Each row is a point. The window is the flat piece filled in between its corners: a triangle in 3 columns, a solid with four corners in 4, and so on. A path goes straight from each point to the next, and from the last back to the first. List the points from which the path goes on through the window.

Window, 3 rows:
[[ 0.18  0.16 -0.11]
 [ 0.43 -0.09  0.27]
 [-0.85 -0.22  0.12]]
Path:
(1): [ 0.04 -0.45 -0.17]
(2): [-0.20 -0.82  0.17]
(3): [-0.26  0.39  0.38]
(4): [-0.72  0.19  0.22]
(5): [-0.20 -0.20 -0.63]
(6): [-0.33 -0.54 -0.26]
(7): [-0.65  0.13  0.10]
(8): [-0.14  0.35  0.30]
Through the window after points: 8

Window:
[[-0.04  0.20 -0.11  0.47 -0.72 -0.18]
 [-0.11  0.31  0.10 -0.10 -0.06 -0.18]
 [ 0.16 -0.86 -1.03 -0.55 -0.35 -0.05]
 [ 0.31 -0.13 -0.20  0.15  0.03 -0.14]
 [ 0.19  0.79 -0.12  0.33 -0.08  0.07]
 [-0.99 -0.02 -0.10  0.33  0.29 -0.17]]
Path:
(1): [-0.45 -0.22  0.05 -0.01 -0.01  0.28]
(2): [ 0.10 -0.55 -0.23 -0.18 -0.22  0.20]
(3): [ 0.17 -0.15 -0.81 -0.06 -0.15 -0.40]
(4): [ 0.26  0.66 -0.23  0.37 -0.07 -0.25]
(5): [-0.05  0.17 -0.04  0.11 -0.20  0.34]
(6): [ 0.10  0.31 -0.03  0.15 -0.11  0.26]
(7): [ 0.18  0.93 -0.59  0.46 -0.24 -0.59]
(8): [-0.30 -0.39 -1.08 -0.04 -0.06 -0.62]
Through the window after points: 2, 4, 6, 8

Window (9 x 9):
[[-0.54  0.37 -0.27 -0.13 -0.65 -0.32 -1.39 -0.03 -0.66]
 [ 0.62  0.35  0.31 -0.12  0.27 -0.39 -0.35  0.40 -0.41]
 [-0.12  0.44  0.14  0.73  0.44 -0.09 -0.15  0.07  0.55]
 [-0.23  0.05  0.28 -0.36 -0.09 -0.08 -0.27  0.11  0.44]
 [-0.11 -0.32 -0.85 -0.75  0.60  0.65  0.57  0.33  0.07]
 [ 1.05  0.97 -0.27  0.34  0.23 -0.48  0.56  0.07 -0.09]
 [-0.55  0.45  0.41 -0.16  0.70 -0.26  0.22 -0.25  0.00]
 [ 0.27  0.26  0.49  0.38  0.27  0.05  0.51 -0.14 -0.25]
 [ 0.23 -0.04 -0.16  0.11  0.56  0.15  0.09 -0.76 -0.09]]
Path:
(1): [-0.20 -0.09 -0.10  0.05  0.29 -0.14  0.02  0.01  0.02]
(2): [-0.46 -0.39  0.23  0.42 -0.05 -0.50  0.07  0.30  0.18]
(3): [-0.11  0.30  0.07 -0.20  0.42  0.30 -0.15 -0.16  0.17]
(4): [0.09 0.56 0.14 0.01 0.24 0.19 0.03 0.15 0.18]
(5): [-0.22  0.21  0.19  0.16  0.23 -0.52 -0.03  0.03  0.07]
(6): [ 0.18 -0.47  0.06  0.34  0.47 -0.69  0.50  0.24  0.39]
(7): [-0.04  0.98  0.19 -0.33  0.43  0.58 -0.17 -0.18 -0.05]
(8): [-0.02  0.46  0.13 -0.08  0.42  0.39 -0.08  0.08  0.19]
Through the window after points: none

Window:
[[-0.54  0.03  0.44 -0.56 -0.04  0.01  0.58  0.33  0.07  0.48  0.42]
 [-0.07  0.60 -0.01  0.04  0.35 -0.35 -0.59  0.70  0.34  0.27 -0.10]
 [-0.05 -0.31 -0.60  0.43  0.68 -0.25 -0.39 -0.41 -0.38  0.47  0.40]
 [-0.12 -0.10  0.29 -1.08 -0.43 -0.67  0.68  0.24 -0.42 -0.34 -0.57]
 [-0.53  0.18 -0.38  0.41 -0.82  0.06 -0.08 -0.01  0.27  0.47  0.41]
 [ 1.05  0.04  0.04 -1.10 -0.15  0.28 -0.60 -0.08 -0.20 -0.72 -0.11]
 [-0.16  0.32  0.06  0.06  0.01 -0.27 -0.16 -0.74 -0.76 -0.65  0.25]
 [-0.07 -0.18  0.16  0.35 -0.34 -0.11  0.00  0.44  0.00 -0.10  0.10]
 [ 0.07  0.62  0.13  0.40 -0.42 -0.55  0.26 -0.17 -0.65  0.08  0.37]
 [-0.04 -0.36  0.45  0.32 -1.36 -0.60 -0.23 -0.39  0.34  0.20  0.09]
 [ 0.43 -0.79 -0.31 -0.61  0.55 -0.57  0.56 -0.49  0.59 -0.25 -0.08]]
Path:
(1): [ 0.11  0.17  0.06 -0.29  0.00 -0.16 -0.02 -0.19  0.01  0.07 -0.13]
(2): [ 0.05 -0.14  0.10  0.06  0.18 -0.20 -0.05 -0.38 -0.15  0.08 -0.19]
(3): [ 0.32 -0.28 -0.22 -0.13 -0.37 -0.70 -0.32  0.14 -0.26 -0.06  0.78]
(4): [ 0.01  0.17 -0.09 -0.33 -0.28 -0.42 -0.09 -0.01 -0.09 -0.25  0.53]
(5): [ 0.04 -0.05  0.07 -0.07  0.43  0.10  0.39 -0.25 -0.36  0.17 -0.73]
(6): [-0.18 -0.19  0.27 -0.25 -0.24 -0.03  0.52 -0.63 -0.38 -0.07 -0.58]
(7): [ 0.19 -0.32 -0.12 -0.14 -0.24 -0.48  0.10  0.02  0.03 -0.18  0.43]
(8): [-0.18 -0.05 -0.23 -0.61 -0.42 -1.09 -0.19  0.02 -0.17 -0.66  0.55]
(9): [ 0.15  0.71  0.32  0.75 -0.01  0.19  0.20 -0.30 -0.58  0.43 -0.06]
(10): [ 0.00  0.44 -0.01  0.01 -0.14  0.08  0.07 -0.25 -0.17  0.14 -0.36]
(11): [ 0.01 -0.14  0.21 -0.18 -0.31 -1.05  0.05 -0.16 -0.82 -0.70  0.88]
(12): [-0.14 -0.28 -0.16 -0.37 -0.10 -0.45 -0.28  0.10  0.19  0.01  0.60]
(13): [ 0.02  0.02  0.07 -0.08 -0.16  0.03  0.22 -0.13  0.00  0.02 -0.28]
(14): [ 0.52  0.21  0.34  0.44 -0.38  0.24 -0.41 -0.61 -0.32  0.37 -0.33]
(15): [-0.02 -0.08 -0.19 -0.32 -0.13 -0.56 -0.09 -0.04  0.14 -0.46  0.58]
(16): [ 0.07  0.08 -0.10 -0.28 -0.15 -0.56 -0.08  0.11 -0.17 -0.25  0.24]
Through the window after points: 8, 10

Window:
[[ 0.12 -0.05  0.79  0.38  0.44  0.35  0.33  0.36  0.06 -0.02 -0.71  0.11
   0.11 -0.20]
 [-1.65  0.10 -0.34 -1.02 -0.68  1.32 -0.10 -0.92 -0.10  0.21 -0.47  0.26
   0.58 -0.38]
 [-0.29  1.00  1.07  0.07 -0.02  0.50  0.85  0.95 -0.32 -0.13  0.01  0.31
  -0.60 -0.35]
 [-0.48  0.24 -0.39 -0.03  0.83 -0.04  0.05 -0.34  0.39 -0.06  0.57  0.05
   0.15  0.11]
 [-0.06  0.07  0.83  0.00  0.24 -0.03 -0.29  0.44 -0.42  0.15 -0.12  0.03
  -0.24  0.27]
 [ 0.22 -0.24  0.22 -0.21  0.71  0.07  0.17  0.65 -0.57 -0.19  0.20 -0.13
   0.34 -0.31]
 [ 0.66  0.27 -0.47 -0.30  0.23 -0.50 -0.05  0.14  0.27 -0.04 -0.10  0.10
   0.52  0.09]
 [-1.05  0.38  0.44  0.47 -1.17  0.52 -0.17  0.17 -0.56 -0.76 -0.44  0.53
   0.26 -0.38]
 [ 0.23 -0.62 -0.73 -0.23  0.19  0.20 -0.13 -0.54  0.18  0.28  1.06  0.52
   0.27  0.03]
 [-0.25 -0.41 -0.57  0.12  0.27 -0.49 -0.18  0.31  0.35  0.58  0.23  0.18
   0.33 -0.19]
 [ 0.41 -0.38  0.27 -0.21  0.47 -0.82  0.21 -0.24  0.07  0.28  0.42 -0.10
   0.62 -0.25]
 [-0.17 -0.46 -0.40 -0.32  0.30 -0.28  0.39 -0.26 -0.11 -0.03 -0.07  0.07
  -0.20  0.02]
 [-0.34 -0.51  0.28 -0.46  0.21  0.00  0.03  0.34  0.50 -0.25  0.22  0.23
   0.17  0.10]
 [ 0.05 -0.16 -0.20  0.10  0.05  0.07  0.11  0.12  0.37  0.06  0.60 -0.61
  -0.08  0.01]]
Path:
(1): [-0.14 -0.05  0.12 -0.24  0.00  0.12 -0.05 -0.03  0.18 -0.02  0.22  0.20
 -0.04 -0.80]
(2): [-0.04 -0.23 -0.21 -0.22  0.75  0.11 -0.30 -0.21  0.02 -0.43  0.41  0.13
  0.05 -0.82]
(3): [-0.34 -0.20  0.00 -0.07 -0.36  0.08  0.18  0.05 -0.07  0.39 -0.06  0.17
  0.49  0.51]
(4): [-0.59 -0.01 -0.04  0.08  0.16  0.17  0.51 -0.09  0.11  0.24  0.11  0.01
  0.94  0.37]
(5): [-0.01 -0.29 -0.11 -0.39  0.04 -0.15 -0.73  0.32  0.04  0.14  0.04  0.21
 -0.69 -0.63]
(6): [-0.13  0.25  0.33  0.05  0.22  0.28  0.07  0.36  0.00 -0.09  0.03  0.33
 -0.18 -0.42]
(7): [-0.12  0.15  0.54 -0.10  0.09  0.01  0.84  0.49 -0.22  0.12 -0.07 -0.12
  0.21  0.27]
(8): [-0.35 -0.17 -0.30 -0.12  0.19  0.01  0.72  0.57 -0.21 -0.27  0.54  0.46
  0.53  0.65]
(9): [-0.29  0.19  0.50 -0.25 -0.24  0.12 -0.41 -0.27  0.17  0.07 -0.12 -0.08
 -0.19 -0.80]
(10): [-0.07 -0.10  0.08  0.10  0.09  0.36 -0.14 -0.15  0.34 -0.01  0.31 -0.07
 -0.25 -0.88]
(11): [-0.34 -0.18  0.00 -0.24  0.26  0.12  0.35  0.08 -0.22  0.11  0.37  0.32
  0.23  0.30]
(12): [-0.61 -0.32  0.10 -0.25 -0.21  0.15  0.57 -0.23 -0.06  0.16  0.30  0.16
  0.70  0.35]
(13): [-0.20  0.11 -0.29 -0.18  0.10  0.31 -0.28 -0.01  0.03 -0.19 -0.05  0.19
 -0.07 -0.65]
(14): [ 0.22  0.18  0.32 -0.36  0.40 -0.20 -0.54  0.19  0.15 -0.12 -0.04  0.39
  0.27 -1.13]
(15): [-0.55 -0.26 -0.12  0.01 -0.03  0.12  0.68 -0.01 -0.37  0.08  0.05 -0.03
  0.27  0.86]
(16): [-0.76  0.01 -0.36 -0.28 -0.06  0.27  0.14 -0.18 -0.16  0.02  0.19  0.03
  0.42  0.54]
Through the window after points: 4, 6

Window (14 x 14):
[[ 0.30  0.13  0.13  0.21 -0.40 -0.39 -0.16  0.26  0.34  0.09 -0.35  0.21
   0.10 -0.32]
 [ 0.20  0.75  0.42  0.92  0.38  0.09  0.57 -0.66  0.62  0.80  0.02  0.11
   0.60  0.39]
 [ 0.06 -0.32 -0.46 -0.16 -0.13 -0.51 -0.16  0.20 -0.55  0.03  0.32 -0.21
  -0.38 -0.08]
 [-0.41 -0.48  0.32  0.14 -0.25 -0.10 -0.02 -0.39  0.03 -0.88  0.06  0.13
  -0.02  0.06]
 [-0.21 -0.90  0.80 -0.11  0.01  0.00 -0.06  0.17 -0.04 -0.03 -0.03 -0.47
   0.17 -0.36]
 [-0.54 -0.01  0.18 -0.20 -0.24 -0.16 -0.39 -0.29 -0.41  0.23 -0.27  0.10
  -0.19  0.01]
 [ 0.12  1.36 -0.29  0.25  0.67 -0.61 -0.03  0.87  0.55  0.50 -0.27 -0.52
  -0.02  0.29]
 [ 0.34  1.17 -0.67 -0.14 -0.20 -0.75 -0.32  0.35  0.19  0.51 -0.36 -0.90
   0.46  0.40]
 [ 0.16  1.14 -0.15 -0.50 -0.12  0.07  0.85 -0.38  0.23  0.81 -0.06 -0.41
  -0.25  0.28]
 [-0.02 -0.46 -0.19 -0.50  0.30 -0.32 -0.35 -0.14  0.18 -0.11 -0.21  0.13
   0.12 -0.04]
 [ 0.27  1.11  0.23  0.29  0.31  0.10  0.24 -0.37 -0.05  0.09  0.08  0.11
   0.59 -0.30]
 [ 0.30 -0.34  0.27 -0.26 -0.13  0.34 -0.09  0.13 -0.32  0.03 -0.34 -0.09
  -0.11  0.48]
 [-0.27  0.15 -0.33  0.78 -0.07  0.52  0.45 -0.02 -0.07  0.03 -0.62 -0.06
   0.72 -0.71]
 [ 0.02  0.22 -0.13 -0.11 -0.06 -0.90  0.21  0.54 -0.28  0.10 -0.66 -0.05
   0.56  0.17]]
Path:
(1): [ 0.22 -0.01 -0.26 -0.01  0.07 -0.47 -0.12 -0.04 -0.53  0.12 -0.23 -0.26
 -0.15 -0.26]
(2): [-0.38 -0.08 -0.25 -0.21 -0.36 -0.25  0.09  0.68  0.35  0.03  0.76  0.05
 -0.02  0.58]
(3): [-0.44  0.41 -0.04 -0.08  0.06 -0.14 -0.01 -0.02 -0.09  0.20  0.12  0.04
  0.10  0.07]
(4): [ 1.03 -0.41  0.29  0.22 -0.08 -0.29  0.50 -0.09  0.12 -0.15 -0.99 -0.22
  0.06 -0.14]
(5): [ 0.03  0.26 -0.15 -0.06  0.63 -0.38 -0.02 -0.88 -0.31 -0.08 -0.27 -0.36
 -0.49 -0.20]
(6): [ 0.08  0.43  0.42  0.20 -0.34  0.19  0.13  0.59  0.30  0.29  0.05  0.17
  1.01 -0.08]
(7): [ 0.08  0.03 -0.28 -0.20 -0.07  0.19  0.23  0.60 -0.14  0.35  0.25  0.12
  0.21 -0.01]
(8): [ 0.02  0.11  0.00  0.09  0.01 -0.54 -0.19 -0.28 -0.23 -0.02 -0.13 -0.32
 -0.13 -0.04]
Through the window after points: 1, 5, 7

Window, 14 rows:
[[-0.99  0.01 -0.63 -0.80  0.01  0.11  0.61  0.70  0.54  0.50  0.19 -0.16
  -0.72 -0.34]
 [ 0.02  0.31 -0.70  0.57  0.24  0.08 -0.46  0.51 -0.83 -0.67 -0.43  0.18
  -0.10  0.70]
 [ 0.18  0.36 -0.13 -0.58 -0.31 -0.10  0.61  0.43 -0.42  0.14  0.12 -0.09
  -0.49  0.47]
 [ 0.05 -0.02  0.19  0.39 -0.25 -0.30  0.48  0.11 -0.21  0.03 -0.17  0.18
  -0.59 -0.30]
 [ 0.04 -0.66  0.27  0.25 -0.07  0.61  0.39  0.16 -0.03 -0.61  0.20  0.02
   0.05  0.05]
 [-0.03  0.07 -0.59  0.50  0.11  0.00 -0.60  0.52 -1.03  0.10  0.31  0.69
  -0.35  0.09]
 [-0.23  0.05  0.32 -0.20 -0.03 -0.25 -0.29  0.00 -0.40 -0.16 -0.32  0.19
  -0.18  1.02]
 [ 0.76 -0.22  0.33 -0.32  0.22  0.35 -0.19 -0.44  0.31  0.16 -0.42 -0.31
  -0.11 -0.23]
 [ 0.21  1.09  0.06  0.49  0.82  0.10 -0.13  0.73  0.39 -0.96  0.25 -0.19
   0.45  0.09]
 [ 0.39  0.31 -0.20 -0.29  0.46 -0.09  0.02  0.82 -0.46  0.15 -0.51  0.60
  -0.14 -0.01]
 [ 0.41  0.56  0.03 -0.06 -0.49 -0.07  0.00  0.45  0.06 -0.49 -0.16  0.44
  -0.28  0.11]
 [-0.28  0.31  0.36  0.28  0.27  1.19  0.39 -0.75  0.15  0.33 -0.22  0.00
   1.09  0.16]
 [-0.40 -0.33  0.05  0.82 -0.05  0.34 -0.10  0.51  0.73  1.09 -0.13 -0.16
  -0.42  0.09]
 [ 1.05 -0.02 -0.01 -0.33 -0.86 -1.24 -0.29  0.27  0.14 -0.07 -0.10 -0.55
   0.44 -0.49]]
Path:
(1): [ 0.09  0.41 -0.30  0.14  0.28 -0.20  0.29  0.47  0.39 -0.22  0.04  0.43
 -0.27  0.32]
(2): [ 0.09 -0.04 -0.21  0.10  0.15  0.07  0.12  0.27  0.25 -0.15 -0.10  0.22
 -0.04  0.33]
(3): [-0.07  0.35  0.12  0.07 -0.03  0.25 -0.20  0.43 -0.16  0.20 -0.04 -0.13
  0.00 -0.07]
(4): [-0.31  0.31  0.42 -0.02 -0.44  0.32  0.29  0.63 -0.76  0.28 -0.08 -0.15
 -0.08 -0.23]
(5): [ 0.31 -0.11 -0.45 -0.26  0.18 -0.04  0.29 -0.02  0.52 -0.31  0.10  0.14
 -0.23  0.46]
(6): [ 0.06  0.13 -0.27  0.27  0.29  0.15  0.14 -0.09  0.28  0.11  0.15  0.16
  0.28  0.23]
(7): [ 0.12 -0.11  0.43 -0.11 -0.42  0.04 -0.12  0.37 -0.23 -0.22 -0.33 -0.31
 -0.37 -0.02]
(8): [-0.22  0.24  0.29 -0.47 -0.31 -0.03 -0.02  0.55 -0.66  0.18 -0.15 -0.23
 -0.44  0.04]
(9): [ 0.12  0.13 -0.51 -0.19  0.09  0.05  0.54  0.32  0.24  0.07  0.13  0.19
 -0.26  0.23]
(10): [ 0.17  0.14 -0.09  0.04  0.22 -0.21  0.36  0.03  0.16 -0.18 -0.13  0.64
  0.15  0.33]
(11): [ 0.20  0.27  0.09 -0.17 -0.48 -0.14 -0.65  0.68 -0.47  0.39 -0.23 -0.98
 -0.58 -0.50]
(12): [-0.13  0.36  0.33 -0.43 -0.43  0.17 -0.36  0.42 -0.52  0.46 -0.24 -0.13
 -0.23  0.28]
(13): [ 0.46 -0.16 -0.65  0.39  0.47 -0.36  0.51  0.07  0.12 -0.68  0.23  0.46
 -0.21  0.19]
(14): [ 0.30 -0.13 -0.08  0.07 -0.06 -0.03  0.34  0.09  0.30 -0.05 -0.09  0.09
 -0.19  0.29]
(15): [-0.53  0.53  0.39 -0.42  0.02  0.21 -0.21  0.58 -0.16  0.10 -0.35 -0.54
  0.20 -0.71]
(16): [ 0.31  0.54  0.29 -0.14  0.11  0.31 -0.20  0.55 -0.74 -0.29 -0.12 -0.50
  0.28 -0.08]
Through the window after points: 4, 8, 12, 16

Window:
[[-0.12 -0.17  0.52 -0.04  0.02 -0.44  0.31  0.59 -0.57 -0.42  0.06  0.50
  -0.65 -0.06]
 [ 0.11  0.12 -0.06  0.07 -0.01 -0.19 -0.35 -0.61  0.06  0.51  0.28 -0.76
   0.31  0.15]
 [ 0.06 -0.14 -0.10 -0.54  0.14 -0.12 -0.43  0.54  0.49  0.29 -0.52  0.50
   0.05 -0.12]
 [-0.81  0.12  0.02  0.66  0.36 -0.49 -0.28  0.24 -0.35  0.27 -0.08 -0.36
   0.75  0.18]
 [-0.28  0.17  0.28  0.63 -0.26 -0.54  0.02 -0.36  0.73 -0.43 -0.20 -0.01
   0.05 -0.43]
 [-0.42 -0.44 -0.37  0.05 -0.89  0.06  0.15  0.74 -0.09 -0.47 -0.02 -0.10
  -0.49  0.49]
 [ 0.34  0.09 -0.05  0.93  0.22  0.64 -0.06 -0.10 -0.26 -0.04  0.02 -0.28
   0.48  0.50]
 [-0.22 -0.24  0.07 -0.20  0.17 -0.07 -0.33  0.23 -0.35 -0.73 -0.12 -0.93
  -0.85  0.01]
 [ 0.66 -0.56 -0.54  0.66  0.26 -0.31 -0.18 -0.04 -0.15  0.14  0.10  0.27
   0.37  0.56]
 [-0.13 -0.12  0.32 -0.27 -0.07  0.27  1.02  0.25 -0.05 -1.05 -0.42 -0.37
  -0.19  0.28]
 [ 0.08  0.78 -0.58 -0.03 -0.04 -0.68 -0.59 -0.18  0.01  0.14  0.29 -0.31
   0.32 -0.10]
 [ 0.07 -0.23 -0.35  0.62  0.63 -0.25  0.33  0.52 -0.61  0.06  0.96 -0.16
  -0.16 -0.15]
 [-0.16  0.80 -0.05 -0.04  0.04 -0.33  0.82  0.21  0.21  0.03 -0.53 -0.29
  -0.50  0.32]
 [-0.12 -0.74 -0.48 -0.07  0.00  0.57 -0.24  0.01 -1.05 -0.26 -0.32 -0.70
  -0.31 -0.18]]
Path:
(1): [-0.17 -0.09 -0.40  0.39  0.05 -0.16  0.01 -0.17 -0.25  0.02  0.29 -0.06
  0.06  0.45]
(2): [-0.35  0.19 -0.23  0.04  0.48  0.21 -0.16 -0.02  0.07 -0.18 -0.11  0.32
 -0.56  0.62]
(3): [ 0.25 -0.71  0.09  0.30 -0.54 -0.31  0.21  0.43 -0.49 -0.15 -0.02 -0.63
  0.28 -0.42]
(4): [ 0.14 -0.16 -0.10  0.15 -0.36 -0.41 -0.04  0.42 -0.12 -0.33 -0.02 -0.82
  0.52 -0.24]
(5): [-0.19  0.16  0.07  0.02  0.50  0.25 -0.04 -0.56 -0.11  0.14 -0.21  0.59
 -0.79  0.72]
(6): [-0.18 -0.29 -0.23  0.23  0.36 -0.03  0.08 -0.28  0.07 -0.46  0.27 -0.32
  0.08  0.36]
(7): [ 0.15  0.02 -0.17  0.34 -0.08 -0.14 -0.32  0.30 -0.49  0.16 -0.02 -0.15
  0.13 -0.07]
(8): [ 0.68 -0.25 -0.02  0.12  0.33 -0.32 -0.24  0.51 -0.06 -0.25 -0.29 -0.36
 -0.14 -0.18]
Through the window after points: 8
